Rows are points. Each copy is the shape, with its points in the same order, turned, moved and blurred by noise. Some copies are also mirrored. Which?

Shape:
[[ 10  32  -3]
 [ -1  16 -40]
 [ 34 -67  39]
 [ -1 -25 -17]
 [-38  -4  -9]
 [ 21 -24 -21]
 [ 35 -37 -27]
 [-68 -37 -88]
 [ 32   9 -24]]
Copy 1:
[[ -30  -19   18]
 [ -27  -44  -20]
 [  72    0   25]
 [  17  -24  -23]
 [ -16    6  -36]
 [  20  -39   -4]
 [  37  -51   -1]
 [ -14  -44 -116]
 [  -6  -46   17]]
Copy 1 is: mirrored
Copy 2, 9 rows:
[[ 17  -9 -19]
 [ -4  24  -6]
 [-47 -85  28]
 [-20  -7  24]
 [  9 -18  52]
 [-38 -13   4]
 [-56 -10  -2]
 [-28  57  86]
 [-17  -6 -33]]
Copy 2 is: only turned
Copy 3 (9 x 3):
[[  1 -16  15]
 [ 40  -2  18]
 [-34  78 -30]
 [ 25  32 -12]
 [ 35  -6 -34]
 [ 18  42   9]
 [ 18  59  18]
 [121  19 -32]
 [ 10  18  34]]
Copy 3 is: mirrored

Shape, 7 rows:
[[ 85 -14  82]
 [ 38 -21  52]
 [-29 -13  27]
 [  9   7 -85]
 [-14  39 -15]
 [-18  22 -30]
 [-28  -2  29]]
Copy 1, 7 rows:
[[-77  62   7]
 [-25  34   2]
 [ 36  10 -29]
 [ 21 -86  31]
 [  2 -48 -34]
 [ 24 -52 -19]
 [ 20  21 -34]]
Copy 1 is: mirrored
Copy 2:
[[-43  94  37]
 [-22  43  18]
 [-16 -23  -7]
 [ 61  16 -95]
 [-18  -1 -75]
 [  7  -7 -71]
 [-20 -20 -15]]
Copy 2 is: only turned
Copy 3, 7 rows:
[[ -51  -13 -106]
 [ -48  -14  -48]
 [ -21  -49    2]
 [  -4   60   44]
 [  35    1   11]
 [  36   16   23]
 [  -7  -37    9]]
Copy 3 is: only turned

Shape, 8 rows:
[[-17 -30 -17  57]
 [ 45  47  73 -48]
 [-11   2   5  -9]
 [-38 -35 -10  30]
 [-10 -19  -6   1]
 [  9   2 -30  -4]
 [ 91  -3  52 -60]
 [-65   0  59 -57]]
Copy 1 (8 x 4):
[[  31   12   23  -36]
 [ -48   43  -64   92]
 [ -10   12  -29  -10]
 [  14   18  -21  -47]
 [  -6    2  -37  -11]
 [ -11  -25  -15    2]
 [   2   14  -76  109]
 [ -49   45 -107  -18]]
Copy 1 is: only turned
Copy 2, 8 rows:
[[-40  58 -21  12]
 [ 43 -76  44  -7]
 [-19  -4  -3 -24]
 [-31  43 -37 -16]
 [-22  19  -6 -27]
 [-43   9  24 -27]
 [ 62 -25  88 -35]
 [ 19 -50 -62 -57]]
Copy 2 is: only turned

Shape:
[[-11  11   2  48  28  15]
 [-21  61  29  18  -3  57]
 [ 31  -4  60 -10 -22 -46]
 [ 55  77  35 -31 -31  59]
 [ 18   3  10  57  -3 -41]
 [ 51  10  38 -23  40  20]
 [-43 -34 -42  16  42  56]
 [ 57  62  10  37 -53 -65]
 [ 18 -38 -18  85 -12  26]]
Copy 1, 9 rows:
[[-23   7   6 -19  -1  48]
 [-27  42 -60 -39 -21  22]
 [ 81  26   7 -16   2 -17]
 [ 23  33 -91 -81  28 -36]
 [ 39 -10  29 -31   9  54]
 [  4  42   6 -44  40 -39]
 [-82 -32   4  24  -8  11]
 [114   1 -30 -59  43  53]
 [-15 -64  39 -57 -19  28]]
Copy 1 is: only turned
Copy 2:
[[ 40  -4  14   7   7 -34]
 [ 31 -22  72 -29  48  -2]
 [ -2   8 -60 -82  15  -4]
 [ 20  54  74 -87  44  26]
 [ 23  22 -43 -14   9 -38]
 [ 56  27  26 -88 -23  -7]
 [ 35 -30  28  43 -57  26]
 [ 18  71 -50 -42  77 -26]
 [-12  19   2  37 -30 -47]]
Copy 2 is: only turned

Shape:
[[ 50  21  31 -66 -30 -14 -74  32]
 [ 15  35  86  12   8 -21   5 -25]
 [-59  30   1   2  53  30 -20 -17]
 [-39  17 -24  -8  59  -4  73  -3]
 [  2  33  68  -6 -31 -69 -50  43]
 [-15 -13   8 -23 -28  76 -10  26]
 [ -7 -19 -57 -48 -15  53  -6 -13]
 [-42 -92 -14 -38  55  57  25 -21]
 [  7  65  44 -97 -25 -19 -70  37]
 [-28 -28 -27 -28  -3  64  37 -41]
 [-47   4  -7  30  13 -12  15  17]
 [ 43  52  50  56  20 -55 -30   6]
 [ 46  -2  11 -34   9  54 -36  42]
 [ 61  21  50  32 -29 -50 -93 -10]]
Copy 1:
[[  -6    6   -2  -62   21    9   79  -10]
 [  23  -51   54  -30  -31  -79    2  -26]
 [  33   -4  -18  -48  -64  -26  -63    7]
 [  71   14   37   26  -65    3  -74    6]
 [  24  -13    5  -21   32  -78   62   23]
 [ -34  -32  -19  -11   -9   41  -40   -8]
 [ -27   31  -13    4  -56   68  -23   -6]
 [  28   22  -41   30  -63   47  -73  -83]
 [  39  -16  -12  -74   10   15   82   31]
 [ -18   -6    0   17  -85   48  -53  -29]
 [  15    8    2   19  -29  -44  -55   24]
 [   0    9   56  -47    7 -114    4    0]
 [ -22    6    5  -53   25   34  -13  -31]
 [ -44    9   16  -51   11  -94   60  -25]]
Copy 1 is: mirrored
Copy 2, 14 rows:
[[ 10  30  38  -8 -74 -55  76 -15]
 [ 46  29  -6  25 -59  30 -22   3]
 [ 33  -7 -19 -43  32  51  21 -40]
 [ 64 -48 -43 -51  36  -2 -26  17]
 [ 29  74  49 -23 -73 -30 -17 -20]
 [-29 -62  34  -5   2 -12  26 -36]
 [-33 -69 -12 -46  10 -13  58   0]
 [ 17 -80  31 -27  76  29  38  53]
 [ 49  31  41 -39 -99 -37  68 -52]
 [-15 -95  -7 -33  18  29  23  19]
 [  7   4  -2 -49  29   4 -42  -7]
 [ 22  89 -35  24 -33  -9 -27  -5]
 [  5 -19  15  29  -8 -48  60 -23]
 [-29 109   7  21 -68 -12  22   2]]
Copy 2 is: only turned
